Each wall is flat, endless, passes through zero and stands at right angles to its row. A trip goes straight from one point to another. List the walls that it crosses, first one first.
(in the rows, 128 means zero)

Walls:
(1): [135 109]
(2): [199 159]
(3): [84 78]
(4): [76 77]
(5): [151 113]
(6): [140 106]
(7): [157  80]
(8): [145  78]
Trips:
[105  43] to [146 105] => 2
[143 117] to [164 109] => none
[162 109] to [164 155] => 8, 1, 6, 7
[121 100] to [143  76] => none

Walls:
(1): [ 96  43 127 205  84 110 155 131 172]
(2): [185 105 137  90 123 106 121 104 115]
(3): [153  98  39 159 161  67  77 186  73]
(4): [121 120 126 150  96 117 140 133 113]
(5): [118 112 172 154 156 134 152 156 142]
(6): [140 149  77  95 130 206  81  78 136]
(7): [156 154  53 136  90 175 142 152  80]
Trips:
[190 175 106  91 149 140 183 110 189] to [ 73  82  58 150 103  62  64 145 164] => 3, 1, 7, 2, 4, 6
[118 152  94 124 105 127 127 134 110] to [ 59 179 137 117 158 193 117  56 111] => 3, 4, 7

Walls:
(1): [125 110 105 170 187 176 190  88 115 121 214 112 184  95 144 114 164 214
 109 122 132  53 159  95]
(2): [104 146 156 126 147  89  58  99  78 110  50 151 141 170 136 172 183 127
 146  77 128 149 169 126]
(3): [143  76 174 131 116 115 153  74  89 103 114 113 151 100 104 108 130 163
  80 139 153  36 130  63]
(4): [100 124  94  66 174  94  92 143 132  68 129  98 124  53 137 125 151 140
  99  58 161 162 108  90]
(5): [124 154 170 122 131 109 118 125 160  94 141 165 165 135  84 132 150  76
 129 189 129 152 129 175]
Trips:
[123 105 102  63 105  71 124 123 145 136 103 153 107 193 102  90 115 185
 126 134 130 144 109 100] to [ 75 111  23 190 114 100  85 175 144 180 176 132 111 129 132 106 211  92
 129 194 151 137  89 195] => 3, 2, 5, 4
[113 175 101 180 188 147  96 202 173 154 139  93 149 171 138 119 144 114
 177 159 135 139  95 143] to [ 75  84 210 189 172  78 138 158  24 128 112 174  79  88 173  41 159  87
 143 191 119 159 112 134] => 2, 3

Walls:
(1): [157  76 165 169 135 133 129  89 142 222  14 170 143 134 167  58 145 133
 115 147  96  74 169 112  80 179 137 122 133 134 144  55 168 130  61 123
 138 105 139 152  69 188 153 136 176  73 142  95]
(2): [141 115 140 166 144 118 127 124 202 124  85  58 116 152 114 108 134 131
 117  64 106 108  74 133 139 124 142 165 136  82 188 112 136 148 196  46
  95  80 150  65 136 108  87 141 120 160 148  77]
(3): [ 53 135 165 146 148 127 121 111  77 134 119  88 101  47 132  73  73 179
 134  87  70 153 119 120  84 148  73  92 101  95 158 107 144 105 139 147
 153 136 146 100  65 120 112  62 139  91 151  86]
(4): [120 128 143  70  95 117 137  93 135 117 107  95 103 102 188  44 111 185
 169 108 168 114  58 132 164 118 132 113 125 117  78  70 186  33 196 134
  56  95 158 110 119 197 117 102 149 154 175 166]
(5): [ 71 158 137 107 110 126 124  92 145 143 136 105 243 134 130 178 123 104
 136 161 163 137 202 107 136 197  72 159 102 185 156 145 131 153  98 162
 144 142 115  29 196 124  78 159 175  90 213 158]
(6): [142 178 134 103 147  66 128  95  75 108  86 174 130 105 144 104 106 135
 169 183 130 126 126 153 120 145 112 158  61 126 156 178 130  85 120 142
 118  66 216 138  78 126 134 107 173  85  87 168]
(7): [141 140 119 107 120 101 120 158 147 145 164 125 102 101 123 145 112 148
 148 105 156 102 174  56  99 173 127 125 119 159 125  98 206  62  97  88
  73 146 149 134 189 117 212 121 119 149 180 145]
(8): [164 128  63  87 203 168  97 147  78 132 163 132 105 155 182  49 157 140
 154 136 149  66  98 161 113 144 160 136 165  98  44 166 162 185 136 111
  73 130  94  99 124 164 159 137 148 134 138 113]
Trips:
[155 131 132  72 180 179 116 124  24 119 157  88 139 131 155 125  86  76
 135  98 146 129 110  75 183 192 144 103 122 125 137 189 138 121 137 197
  79 111 133 122 227 168 170 107  20  87  86 179] to [165 140 112 165  75 147  87  65  61 177 133  84 102 138 128 182 116 164
 172 156 182 100  73 126 119 222 100  91 189 162 104  75 160  88 184 194
 102 165 154 111 163 188 123 151 127  80 164 136] => 6, 3, 1
[132 159 143 151 198 152 165  45 113 110  94 121  51 153 133 145 148 181
  86 102  92 123 125 125 100 103 127 173 121 134 100 167 119 230 143 186
 108 150 124 115  70  97 125  90 103 101 120 113] to [144 155 149 202 114 136 123 125 100 207 156  79  64 157  73  87 139 166
 178 159 142 163 108 182 120 238 129 105  90 187 131 128 138 195 141 153
 154 159 118 138 176  91 159 132 122 130 111 108] => 6, 2, 5, 7
[ 87  93  71 170 139 175  98 148 161 145  96 134 168  77 150 134 135 210
 125 170 153 117 162  79  88 118 119 118  90 122 140  28  93 127  97 164
 105 131 152 198 140  67 189 176 149 150 173  87] to [179  95 150  90 106 134  59 174  40 136 136 201  47 138 153 160 172 242
  94  57 132 131 126 152  95 126  77 144 120  86 152  99 175  68 146 234
 129 169 137 126  41  95 147 159 139  84 112 110] => 5, 4, 6, 8

Walls:
(1): [126 117  85 141 156  74 119 147  52  88 141 149 139 123 150  83 219 120
 111  94  78 149 131  72 205 105 143 158 112 126 166 102 165 104 139  58
 155 130  58 156 178  43 120 199 109 184 102 242]
(2): [111 148  95 165 140 135 170 128 114 119 119  75 199 129  91 133 163 106
 108 124  80  79 147  81 170 129  87 101 156 134 116 100 139 174  64  98
 156 119 152  80 113 114  99 163 144 119 110 130]
(3): [108 139  76 155 215 129  91 185  67 113 167 198 148 122 153 174 154 176
  96  96 172 160 146 151 114 145 188 162  93 102 138 138 116 165 127  68
 178 136 174  52  88 149 128 112 149 130 110 156]
(4): [ 91 111 150 142 131 110  91 130 101 123  54  85 103 143 165 100  86 124
 174 195  91 149 170 135  85 126  86 196 131  94  72 154 103  99 123  94
 161 102 159 135 155 130 141 130 113 145 210 124]
(5): [ 80 172 143 103  99  69 193  97  57 138 127 106 154 171 149 123 139 151
 119  98 167  69 132 130  66 128 202 132 103 174 114 129 152 147 172 174
 133 152  95  97 177  87 116  86 178  68 111 110]
Trips:
[121  78 133 227 146 132  98 143 112 157 101 122 136 160 142 177 169 163
 165 227  77  96  81 141 180 134 118 166 117 165 161 133  98 174 148 198
 122  67 108 168 140 134 109 155 194 101 125 160] to [174 121 164  54  72 107 144  81 190 136 157  74 109 135 102 147 133 107
 172 114 151  57 140 107 171  80 119 164 139 105 104 184 155 106 143 116
 140 152 126  94 161 146 111 160 106 133 141 137] => 1, 5
[ 77 168  76 107 195 158 194 139  99 141  66 161 169 115 116 141 153 128
  65 167 168 207 162 109  86 123 126 166 128 124 173 156  97 134 133 132
  73 158  30 120 119 106 119  46  54  63 153 154] to [136 131 158  98  92  97 121  66 136  61  63  95  93  76 110  55 138 111
 110 124 111 174 136 136 169  86 116  97  83 135 119 106 157  77 180 163
  97 155 154  94 104  79 127 147 150 119 131  66] => 3, 4
[155 157  79 120 142  76 125 125 129 159 165  77 145 130  31  97 124 113
  97 134 135 126  30 156 101  67 149 145  85 124 175  78 249  85 112 121
 141 105 140 101 137 213  90 131 100 131  90 120] to [ 89 218 150  98 163  93 157  88  97 165 120 106 174 149 162 146  52  81
 139 165 187  88 159  97 137 132 100  62 107  99 111 133 108 139  97  75
  82 122  86  71 115 158 147 151 146 156 137 109] => 1, 3, 4
[120 198 116  89 195 174 128 137 193 129 123 126 102  70 105 133 104 146
 160  72 119 137 121  88 119 122  85 127 159 105 172 161 179 110  91 204
  81 133 196 159 133 164 156 162 215  64 161 139] to [141 116  83 174  84 108 135  83  97 146 176 147  87 107 105  93 159 168
 121 122  55 131 118 201 124 172 166 138  91  86 187 206 167 133  42  96
 120 140 115 143 125 130 135 131 180  95  89 150] => 3, 1, 5
[104 135 119 129 167 150 221  80 104 130 119  76 172  82 150 144  45  79
 170 106 133 134 171  96  49 109 149 103 102 107 121 101 164 129 101 157
 202 113 169 110 142 163 138  97  58 123 221 143] to [163 124 152 166 176 139 150 137 133 156 170 208  87 117 212 126  85  48
 110 151 141 107  97 108 149  86 153 147 171 153  73 135 142  60 154 136
  81 108 169 139 150  52 149 193 123  70 152 103] => 2, 5, 1

Walls:
(1): [ 65 152 152 168 114 145 168 152 160 138 124 115 149 112 164 125 107 123
 157 126 139  91  96 211 132 139 151  96 148 164 107 146 139 147 129 113
 150 149 120 153 157  67 121 124 178 179 104 122]
(2): [155 104 214 101  79 163  79 162  63  86 103 146 133  61 128 199 169 162
 100 151 120  93 124 134  62  89  74 161 144 158  62 135 104 139 158  99
 141 144 111 125  93 174 141 112  93 116 170 171]
(3): [104 121 116  96  64 183 200 151 127 153 169 131 149 118 169  94  35 137
  99 153 113 163 153  88 152 167 115 172 186  95 141 135  69 135 128 103
  80 139 113 146  88 118  68 163 189 104 156  99]
(4): [131 156 122 146 123 187 166 120 161 153 148  62 134 150 134  95 112 105
  92 136 112 119 102  92  63  90 133 120 124  64 137  85 249 107 104  96
  92 108  90 148 113 154  64  93 180 131 103 137]
(5): [135 128  81 124 134 121  66 152 101 111 127 161 165  94  92 124 157 112
  81 121 155 118  95 143 121 164 112 131  30  96 121 173 166 100 123 136
 156  72 138 116  86  58 194 109 142  90 122 171]
(6): [149  80  74 147 215 143 162 139 126  69 131 111 117 114 116 149 123 146
 169 140 147 143 159 126  96 107 190 125  91  87 109 121  99 159 107 125
 204 152 130  96 144 152  98 138 127  87 139 107]
(7): [100 115  66 147 177  80 173  76 173 120 212 106 122 139 126  94 142  99
 149 150 124 142 138 101 124  98 145 138  83 132 118 184 135  58  80  96
 127  93 101 167 138 111  84 148 141 113 176 108]
(8): [130 134 112 149 139 109 114 107 142 140 156  96 116 136 116 164 108  94
 127  72 110 162 111 135 122 166 137  90  66  98 121 100 145 113 132 157
 125 120 108 127 143  63 144 113 156 149 138 106]
(9): [ 91  96 130  72 131 145 147 108  99 110 167  97 145 104 154 117 109 102
 144  99 135  89  97 149 119 106 136  77 126 172 141 157  94 134 178 143
 123 132 178 124 143 126  99 118 165 110 171  89]
(10): [ 59 173  97 147 132 157 131 174 109  82 199 144 128  99 137 202 205  67
 145 187 163 145  96  85 123 167 166 119  99 135 133 127 200 118 156 199
 118  82 155 145 132 138 141 138 140  66  88 151]
(11): [161  94 148 178 140  91  82 144 125 122 199 128  77 111 136 180 101 122
 132 117  99  51 125 137 103 209 118 153 123 105 154 129  97 100 114 185
 122 127 155 113 170 177 182 135 161 112 134 107]
Trips:
[116 151 220 102 101 184 100  85 115 190 127  87 150 141 106  51  99  92
 112 123 216  81 167 131 130 177 151 194 150 100 135 122 179 112 178 130
 118 153 145 163 129  88 117 141  79  83 123 211] to [ 98 127 112 102 104 195 171 124 121 133 125 128 132 158 141 103 176 140
 109 123 148 145 143  93  98 159 107 130 155 110 105 108 145 167 171 130
 140  77 108 122 176 182 130 120  74  93 139 120] => 10, 1, 5, 6
[176 120 169 124 154 128 159 145  91 128 144 125  53 149 152 105 120 152
 126  65  97 151  78 122 170 139 169 114 111 112 161  40 155 151 128 189
 181 140  96 135 157 176 137 145 115 163 129 141] to [100  83 184 137 126 163 110 126 194 115 148 134 123 144  62 123  68 170
 105 113 198 113 130  93 131 154  61  58 123 131  79 133 125  78 126 136
 114 123 146 150 129 110  94 115 108 110 128 138] => 6, 9, 3, 2, 5, 7, 1

Walls:
(1): [113 134 179 125 128 139 109 142 191 159 138 106  94 109 172 173  29 112
 185 126  85 105 125 205 124 170 131 111 197 176 186 133  91 168 118  79
  87 165 140 168 140 142 118 169 118 165 132 159]
(2): [105  94 107 114 106  77  65 129 183  93 149 122 120 126 171 120 148  93
 127 116 124 111 112  65 100 154 169 125 231 137 110 115 119  97 191 118
  96 148 136 123  65 225 155 102  81  80 168 133]
(3): [137 139 137 153 116 185  88 161  83 155 122 157 119 111  83 121 133 175
 142  91 162 119 105 125 184 144 140  38 112  86 161 144 129  77 114 226
 108 103 107 186 110  97 185 167 112  82 138 192]
(4): [ 65 154  91 111 149 195 192  64 128 145 150 141 104  88 143 190 132 174
  87  72 140  97 171  66 113 151  79  67 122 166 109 154 101 133 114 145
 123 134 124 140 140 136  75 119 103 152  86 131]
(5): [125 168 158 100 108 167 181 138  72  90 107 149  99 128 137 100 141 124
 148  78  69  15  76  77 160 147 184  47 116 153 143 152 146 179 122 141
 160  93 113 124  87 173 156 123 204 184 139 138]
(6): [131 135 138 153 159 184 174 103  89  86 134  89 170 194 193  73 159 170
 172 144 169  21 141 101 155 156 132 155 161 102 120 235 132 157 145 140
 133 165  80 138 153 143 194 140 108 189  99 208]
(7): [133 102 143  63 114 127 113 174 148 185 149 131 101 195 124  49  82 146
 125 144  96  89 123 127 129 101 132 112 157 113 119  51 143 203  75  87
 170  90 126 132 193 160 145 143 133 186  88  57]
(8): [157  78 197 119 155 109  52 130 143 104 163  85 105 146 115  76 130 128
 124 112 116 132  86 121  58 143  77 118  60  84  88 106 125 145 145 121
 113 127 174 124 192 116  77 163  56 150 147  89]
(9): [167 109 158 129  76 144 147 152 118  92 208 106 180 174  98 154 170  73
 135  76 105  74 140 142 185  93 223  45 169  97  99 145 162 155 125 181
 174 123 198 140 117  58  92  89 149 104 153  67]
(10): [169 194  98  83  97 174 170 129 178 125 136 137 122  97  39  77  53  58
 109 161 113 191 125 106 167 100 114 158 152  91  51 102 211 170  79 222
 188 100 118 137 230 114  83 166 117 195 152  96]
(11): [ 69 159  92  75 122 107 149 114 160 175  64 132 123 124 183  27 129 166
 141 187 139 161 125  62 174 124 179  71  86 138 144 154 140 145 163 179
 111 124 142  65 170  74 138 101  33 135  91 128]
Trips:
[116 186 148 128 178 137  99 111 110 123 111 159 189 136 139 173 108 155
 154 123 177 154 190 204 117 142 178 130 171 103 140 201 128 195  67 111
 116 120 166 159 117 140 101 140 190 104 120 131] to [146 122  73 171  98 129 111 133 170 110 182 168 126 152 109 134 147  92
 111 119  47 154 149 123 164 159 136 128 103 116 152 167 144 139  37  66
  92  23 162  65 183 180  54  82 133 139 137 122] => 3, 6, 10, 7, 5, 8, 1
[162 129  64 131 153 178 153 133 111 138 142  76 147 121  77  70  80  77
 125 108 110 173 105  67  97 123 126 158 132  68 121  60  70  97  97 127
  82 209  74 147 115 143 119 156 149 137 130 138] to [ 95  73  63 163 196  50 150 104  83 120  70 183  98 128 162 180 109 112
  76  59 145 104 128 119 165 130 100  84  75 140  48 174 183 128 179  35
 137 154 123  79 125  87 214 157  99 137 166 141] => 7, 4, 3, 6, 10, 8, 11, 5
[110 184 121 157 136 191 113  94 135  21 131  76 132 126 174 122  94 212
  86 178 151 133 137 186  33  92 139 152 124 208 118 118 112 144 125 105
 152 132  97 131 115 123 152 104 126 110  84 138] to [ 82  90  88 125 176 100 109 152 163 139 132 107 158 190 159 113 121  57
  83  44 135 109 183 163 163 165  87 173 119 154 140 121  96 112  80 142
 137  71  82 121 118 204 121 101  49 116 193 163] => 2, 8, 7
